Each row of a before or after table is a point. The points were changed in one or more steps. Then noise was added and the rows were shuffled. The steps act on columns, c1 being the first. Name the steps. A step turns or swaps two columns, mirrors them in a line or flattens them onto one, adds a multiple of one to another, or multiplies or shifts one. Angles are multiples of 10 degrees, from the lower column toward the higher: turns from -170 to 170, lines from 10 to 170 but not 90. Use the fewest steps. Two steps may share a column if one is a turn and the other turns, adds or multiplies; they go together, in the order done. Otherwise the lowest column goes first.

Before (9 x 3):
6.3	1.5	-3.4
0.4	-3.7	-0.1
-6.2	2.7	-1.6
2.9	3.3	5.7
4.3	-0.4	-1.9
4.1	-11.0	-0.9
-3.9	-1.4	0.3
-1.9	0.8	0.2
-8.6	3.5	-0.6
After:
3.0	-0.4	-3.9
-9.8	3.0	3.9
-12.4	3.6	6.9
5.3	-3.4	-3.1
1.6	1.6	-4.8
-1.4	-1.4	0.6
-2.7	0.7	1.7
17.7	-11.0	-11.4
1.2	3.4	6.1
Steps: add -1.5 times c2 to c1; turn c1 and c3 by -30 degrees

Before (14 x 4):
-1.5	-5.6	1.2	2.5
-5.1	7.0	-0.2	5.1
-2.9	-2.7	5.4	-4.8
7.0	-2.2	-2.3	2.6
-4.5	0.5	4.5	3.3
6.9	-5.9	3.2	-3.0
-2.4	-3.3	3.7	-5.0
-4.3	4.3	-2.6	-2.5
5.9	-6.1	-5.9	1.8
-1.0	-6.8	-4.6	-5.1
1.8	-3.3	-1.4	1.6
-2.4	-0.4	-4.8	-6.6
5.2	-5.4	5.9	-3.5
-0.6	2.2	5.6	-1.1
After (14 x 4):
-3.0	0.3	5.9	5.6
3.8	-5.6	4.3	-1.9
-5.5	-1.1	-3.2	-4.4
-4.4	-2.3	6.3	-0.7
6.3	-5.8	-4.0	3.4
1.5	-2.8	-0.4	3.8
7.2	-1.3	-0.4	0.7
0.5	-5.9	4.5	7.3
2.4	-4.4	8.7	-2.1
-4.0	3.6	-0.3	-4.0
-1.1	2.9	7.4	-1.9
-3.3	-7.0	-2.6	1.5
-6.1	-3.9	6.8	-0.7
-1.8	5.9	2.1	2.5
Steps: turn c1 and c4 by -30 degrees; add -0.7 times c2 to c4; shift c3 by 2.0

Before (13 x 6):
-1.6	4.8	-3.9	9.2	-2.5	-4.6
2.5	6.4	1.4	-4.0	0.3	-7.2
6.4	4.0	-5.0	-2.8	1.2	-3.9
4.6	2.6	-2.7	-6.3	3.9	-4.7
5.1	2.3	-5.2	-1.5	3.2	-5.4
6.3	-0.4	3.7	-4.9	-3.4	10.9
3.3	0.4	5.7	-2.8	1.4	5.8
-1.4	0.2	0.1	6.2	-8.3	-1.6
3.9	3.0	-1.3	-5.2	0.3	-1.8
0.8	2.3	-0.9	8.2	-7.7	0.0
9.7	-0.2	4.2	-0.1	-2.5	3.2
1.4	-1.2	-4.3	5.0	-6.7	-5.0
7.3	6.0	-5.1	-4.1	0.0	-2.1
After:
0.8	-2.1	-5.0	-4.6	1.8	-2.7
4.5	-0.8	1.2	4.2	-7.9	1.7
-1.8	-6.3	0.7	-3.9	1.2	-3.7
1.4	-3.9	-5.0	-7.5	-1.3	-1.6
4.7	0.7	-3.9	1.9	-8.1	-2.2
7.8	-4.4	-3.8	6.4	-4.8	-1.8
-3.2	-2.4	-2.6	-7.1	2.6	-2.0
-0.2	-5.9	-4.8	-8.9	-2.0	0.6
4.8	0.9	4.0	-8.4	-2.0	5.6
-2.8	-3.7	-1.4	-5.6	-0.5	1.7
-1.7	-0.2	5.7	-3.6	3.2	9.2
-1.2	0.2	3.7	-8.5	-2.6	15.0
6.6	-2.9	-1.6	3.0	-8.3	2.6
Steps: turn c1 and c4 by -60 degrees; multiply c2 by -1; add 0.3 times c3 to c5; shift c6 by 3.0

Before:
1.9	2.6	-4.9	4.2	3.3	3.9	-4.6	-8.0	1.1
-2.8	1.4	-2.7	4.5	-6.5	-1.0	3.6	-5.3	-2.5
-0.1	-2.0	-10.6	0.5	-4.6	-7.0	2.3	5.1	9.1
-3.1	-6.4	3.5	3.5	4.0	-2.4	-4.7	2.0	3.3
-4.1	2.4	1.0	-0.1	2.4	3.0	-0.3	6.1	4.0
3.5	-5.6	-4.8	-5.1	-3.6	2.1	-5.9	-5.1	-4.0
-2.1	0.8	0.3	5.2	-5.6	-1.8	-3.7	1.1	8.2
0.4	2.1	0.9	-4.8	-3.4	-8.8	0.8	1.5	6.5
-7.4	-0.4	1.2	-3.7	2.2	0.3	-6.1	0.9	6.8
3.4	2.7	-6.1	-2.0	3.1	-7.4	-9.4	-2.7	-3.8
After, 10 rows:
0.9	-1.2	3.0	4.0	-3.3	3.3	1.7	5.0	10.5
3.5	9.7	-12.5	1.7	-4.0	-2.8	7.6	-1.4	-3.3
3.7	17.3	-6.7	-3.1	3.0	-6.1	9.6	-5.4	5.7
1.6	14.1	-5.3	-5.9	3.3	2.2	2.0	-11.3	-3.3
-2.7	-12.5	-0.3	-5.6	3.9	2.6	2.3	-1.9	3.5
-3.5	-1.4	3.5	-0.3	2.4	5.0	0.3	3.6	-1.0
-7.1	-3.4	1.6	0.2	2.1	6.2	7.2	-1.4	1.8
-2.9	8.2	-2.7	-1.9	-6.8	-3.2	-5.4	1.3	0.1
-2.1	-0.4	0.7	-6.1	-5.8	6.9	0.6	6.7	4.4
0.3	26.8	-17.6	0.6	-4.5	6.2	-1.9	9.3	9.6
Steps: multiply c3 by 3; turn c2 and c3 by 60 degrees; turn c4 and c7 by -150 degrees; add -1 times c5 to c8; turn c6 and c9 by -70 degrees

Before:
0.6	11.9	-1.8	2.9	3.2	1.3	3.2	2.8	2.1	-5.9	0.7
-2.9	0.0	-5.1	4.1	12.5	-1.1	-1.9	-4.3	-8.9	0.8	2.5
2.1	-3.9	-4.8	1.3	1.4	-1.9	2.8	1.9	-6.6	4.5	5.2
0.6	-2.7	0.4	-3.2	-4.7	-5.8	-1.7	5.4	-2.9	3.6	2.1
-2.7	2.7	-3.6	-2.1	-3.6	4.4	-8.7	1.8	2.1	3.6	4.1
2.4	-0.8	-1.9	-6.1	-2.9	3.4	-2.4	5.4	-1.2	-0.5	-0.8
5.7	3.2	0.5	-7.2	4.3	0.5	3.4	-0.2	1.9	-1.8	7.3
9.0	7.1	1.0	-3.4	-2.8	-0.7	-4.8	-3.3	-2.8	2.3	-0.5
5.6	-0.5	2.7	6.6	-2.8	1.1	-11.4	4.8	4.8	-6.2	4.1
After (9 x 11):
9.5	11.4	0.6	0.9	-2.7	2.4	-4.3	-9.9	-0.5	2.4	-0.3
4.8	-6.6	-4.9	-0.9	1.7	-3.7	-0.1	5.8	5.1	4.4	5.3
5.0	7.5	-0.2	-4.8	4.5	-1.2	3.6	-0.1	-3.9	-2.2	7.5
-3.2	5.0	-4.0	-0.6	-3.0	11.1	-2.0	5.5	-1.1	3.5	3.9
0.6	-1.8	-5.1	3.9	12.9	-0.2	-2.9	-13.1	9.8	0.3	2.5
2.8	1.0	-2.1	-6.2	-3.4	5.6	1.5	16.3	0.4	-0.9	-0.6
-0.5	16.6	-1.6	9.3	3.4	-0.4	3.7	8.3	-2.3	-6.1	0.5
1.5	-2.7	0.3	-3.9	-4.6	-6.2	-7.2	16.5	2.6	3.2	1.8
4.1	-2.8	2.4	5.5	-3.1	8.2	-7.3	14.6	-6.3	-6.0	3.8
Steps: mirror c1 and c9 in the line at 170 degrees; multiply c2 by 1.6; turn c2 and c4 by 20 degrees; multiply c6 by 1.6; turn c6 and c7 by 40 degrees; multiply c8 by 3

Before:
2.5	-3.4	-6.3	-7.4	5.5	-0.3	2.2	1.2	0.0	-1.1	-2.1	7.3
0.2	3.9	-3.1	6.4	3.3	-3.1	2.1	-3.5	0.3	6.0	1.6	-1.7
0.9	-1.3	-3.7	4.1	3.2	-5.4	-1.7	0.5	-1.6	2.5	-6.9	4.3
2.7	-2.3	3.4	-2.3	-3.6	-6.8	-3.4	-3.4	5.6	2.1	2.3	-6.6
3.4	4.2	-6.7	-5.9	1.1	-3.7	4.6	6.2	1.8	2.4	-2.5	7.2
1.6	-0.3	-3.5	-7.5	3.1	-3.6	2.3	1.7	-5.1	-6.7	-1.7	0.7
10.6	-1.1	1.5	-0.1	-7.0	6.2	-6.8	-8.2	4.7	-5.5	0.4	-4.7
4.3	3.7	-1.7	3.2	5.7	-2.2	5.8	0.0	1.6	9.3	-6.4	0.7
After, 8 rows:
2.8	-1.3	-0.3	3.2	-3.0	-2.7	5.8	-0.2	3.5	-10.9	-8.3	3.7
2.1	0.5	-5.4	-7.5	-6.6	-3.4	2.5	1.6	1.0	1.0	1.8	10.6
3.8	5.1	-1.4	-7.4	-3.0	-4.9	2.4	1.7	-3.7	4.2	1.8	5.7
1.4	-1.1	-0.5	4.2	-3.1	-6.4	-1.6	0.5	-0.9	-2.0	-9.2	10.6
6.7	-0.3	-1.8	-0.1	5.2	6.2	-6.9	-8.2	9.5	6.9	0.3	-10.6
2.1	1.7	-4.1	-5.8	1.3	-6.3	4.7	6.2	3.2	-4.7	0.2	13.7
0.2	0.1	-1.0	6.6	-0.8	-4.0	1.9	-3.3	0.4	-8.0	-1.3	2.4
-0.5	-4.2	6.5	-2.2	1.8	-4.1	-3.4	-3.3	6.2	0.7	3.6	-2.5
Steps: turn c1 and c9 by 30 degrees; turn c2 and c5 by 150 degrees; turn c2 and c10 by 140 degrees; turn c3 and c6 by 30 degrees; add -1 times c6 to c12; add -0.5 times c4 to c11

Before (11 x 18):
-6.3	2.9	3.6	0.8	-3.9	-5.0	4.0	3.4	2.7	-1.0	5.8	-5.7	-8.7	3.1	-4.6	-7.4	-1.4	4.7
-5.2	-2.3	-4.6	3.6	7.1	-2.0	-1.6	-6.1	-1.7	-0.8	-5.3	-1.7	0.2	-5.0	-3.6	4.8	-1.9	-2.8
-2.7	7.1	-2.6	-4.7	-7.3	-12.2	3.4	3.7	-1.6	3.1	-3.2	-2.0	0.6	3.2	7.8	-2.0	2.2	1.6
3.5	5.1	-5.7	-2.9	-5.2	-6.5	7.7	-0.4	-7.3	2.4	-1.1	0.7	3.9	-9.4	4.2	1.0	1.6	1.1
0.4	-3.2	-7.0	-1.0	3.9	2.6	-5.3	-2.1	-6.0	-5.8	-1.8	3.9	2.4	-8.4	-1.0	8.5	-0.1	-4.9
-9.5	-1.7	-2.1	7.2	4.8	0.2	6.0	-1.0	-1.1	-5.9	2.5	-3.1	-4.6	1.1	-0.8	1.7	-1.5	-5.4
-4.3	3.0	7.8	2.7	-6.3	-2.6	4.4	4.1	-1.2	0.8	4.4	-7.1	-6.0	2.8	-0.7	0.2	-7.6	5.1
-2.1	-5.4	0.5	0.5	6.6	-0.7	7.7	-3.4	0.4	-7.3	0.8	-4.5	0.3	0.9	-2.9	3.2	-0.8	-2.5
1.7	1.1	-4.8	-5.7	-1.0	-10.0	5.3	4.4	-7.7	5.2	-0.1	2.7	2.3	-8.0	10.3	2.2	3.0	6.5
-4.4	1.0	-0.7	0.0	4.5	-1.2	4.4	-1.3	0.0	-1.4	-0.4	1.5	-6.6	0.4	-5.6	5.8	-3.1	-4.3
-4.7	0.2	2.5	-1.1	4.7	3.4	5.7	-0.9	0.8	-1.0	0.7	-5.8	-3.3	-3.4	1.3	0.9	1.2	-3.7
After:
-4.5	3.3	-5.8	2.4	-6.9	3.9	3.7	-1.1	-0.9	-5.6	-2.9	-6.5	6.3	-0.7	-0.3	-0.4	-7.3	10.7
-1.1	-5.0	4.3	0.5	7.0	0.7	7.8	6.1	0.3	-3.1	-0.2	-4.8	0.8	1.1	-0.6	0.1	-0.2	2.4
6.8	-3.1	8.9	-0.1	3.9	-2.9	-5.3	1.7	-6.4	1.3	5.2	4.1	-0.5	5.2	3.3	2.9	0.0	-0.2
-6.0	3.2	-2.2	1.2	-3.7	6.6	4.3	-1.1	2.8	-4.5	-5.3	-5.2	8.7	-0.6	-6.6	-5.6	-1.3	10.3
-6.7	-1.6	6.4	7.1	4.1	1.1	6.1	2.8	-1.0	-1.5	-1.6	-2.6	6.1	4.7	0.9	-0.1	-1.5	-0.1
8.7	4.8	3.2	-2.6	-5.1	6.5	7.4	-2.9	-6.8	5.5	8.3	0.6	-4.0	3.8	2.9	2.8	1.0	6.1
0.4	-2.6	4.2	3.7	7.1	-0.1	-1.3	3.4	-1.9	4.4	6.9	-1.7	2.1	6.1	0.2	0.6	-1.5	2.6
-3.6	7.6	0.0	-4.3	-7.1	10.3	3.6	-5.1	-1.7	1.7	9.0	-2.6	-1.1	0.5	3.8	2.7	2.9	7.2
-3.0	0.8	0.4	-0.4	4.5	0.4	4.7	1.4	0.0	0.3	0.3	1.1	7.0	0.6	-0.6	0.1	-2.7	0.8
-0.7	0.4	-1.2	-1.5	4.2	-2.9	5.4	2.1	1.2	-1.2	-2.3	-5.1	5.7	4.7	1.6	1.1	1.2	1.2
7.2	1.2	0.5	-5.5	-1.1	9.1	5.2	-7.3	-7.2	4.4	8.3	2.4	-1.4	5.1	7.1	6.1	3.4	11.5
Steps: turn c1 and c14 by 50 degrees; turn c13 and c14 by 160 degrees; turn c3 and c10 by 140 degrees; turn c8 and c10 by -150 degrees; turn c6 and c11 by -160 degrees; add -0.7 times c9 to c11; flatten c15 and c16 onto the line at 40 degrees; shift c18 by 5.0

Before:
-0.3	-5.1	-6.5	2.3	-7.3	5.2	-3.1	-1.5	-3.1	1.6	-0.7	-1.0	-0.4	0.2	2.7	5.8	4.1	-7.1	0.6	9.9
-3.5	0.6	-0.5	-2.0	2.1	0.9	-5.2	-1.1	3.8	5.2	-3.1	-5.3	6.1	-4.7	-2.7	-4.8	-4.7	-0.4	8.1	0.0
6.9	-2.7	5.7	-1.6	4.3	-5.1	2.4	3.2	-4.7	-0.4	6.2	-1.1	-4.5	-1.1	-3.1	3.8	-3.8	5.3	2.7	-3.0
-5.2	-8.2	-0.6	-6.1	-1.6	6.7	4.5	1.0	-4.7	-0.4	3.2	5.6	3.6	4.2	-1.6	-3.8	5.3	-0.1	5.3	3.6
6.5	-1.1	-6.6	2.4	5.8	1.2	1.6	3.2	-0.2	12.1	-3.2	3.6	0.2	-6.9	-1.9	5.6	3.2	-1.1	-1.4	-2.4
-6.7	-10.5	4.7	-0.5	1.5	5.7	6.2	-4.6	2.8	-0.2	9.0	3.0	-2.4	-5.0	3.2	-3.8	-1.8	-4.8	-3.2	-0.4
-2.4	-6.5	1.1	3.4	4.9	5.6	8.6	1.7	2.2	4.8	6.5	-6.1	-4.4	5.6	5.4	4.9	3.7	1.5	8.8	8.0
-2.7	0.7	-3.2	-7.5	-1.1	5.9	-3.2	-2.8	-0.7	1.2	1.0	-0.4	-1.7	3.7	0.9	2.0	-1.5	-0.5	-3.4	5.4
After (8 x 20):
6.7	3.6	5.7	-1.7	4.1	-5.5	2.4	-1.1	-4.5	0.1	-6.8	1.0	-4.6	0.6	0.2	-4.1	-9.4	5.3	2.3	-2.0
-6.6	0.8	5.1	-0.4	1.3	6.3	6.4	0.5	2.5	-0.3	-6.8	-7.7	-2.4	0.0	-8.0	3.6	-4.3	-5.1	-3.3	1.0
-3.1	-1.3	-3.4	-7.7	-1.0	6.1	-3.4	-1.4	-0.6	1.2	-0.2	-2.6	-1.9	-1.2	-0.1	2.6	-3.9	-0.5	-3.7	4.1
-5.1	4.3	-0.2	-6.2	-1.4	6.9	4.8	5.3	-5.2	-0.4	-3.3	-2.0	3.3	-1.0	-3.8	-3.8	13.2	-0.2	5.3	1.4
-2.1	-2.2	1.0	3.7	5.1	5.4	8.5	-5.6	2.1	4.9	-6.7	1.7	-4.3	-1.9	-6.9	2.2	9.4	1.3	8.7	4.9
6.4	2.0	-7.0	2.1	6.0	1.5	2.2	4.8	-0.4	11.9	1.8	2.7	0.2	-0.1	0.2	7.7	8.2	-1.4	-1.3	0.0
0.0	0.2	-6.2	2.2	-7.2	5.1	-2.7	-1.6	-3.1	1.4	0.9	-0.4	-0.6	-3.3	-4.4	16.4	10.2	-7.1	0.4	8.9
-3.7	2.0	-0.4	-2.3	2.1	0.9	-4.9	-5.0	3.4	5.1	3.1	1.8	6.6	-0.8	1.2	-4.1	-11.6	0.1	8.7	1.8
Steps: multiply c2 by 0.7; turn c2 and c15 by 120 degrees; turn c8 and c11 by -160 degrees; turn c8 and c12 by -110 degrees; flatten c14 and c20 onto the line at 110 degrees; add -1.5 times c18 to c16; multiply c17 by 2.5
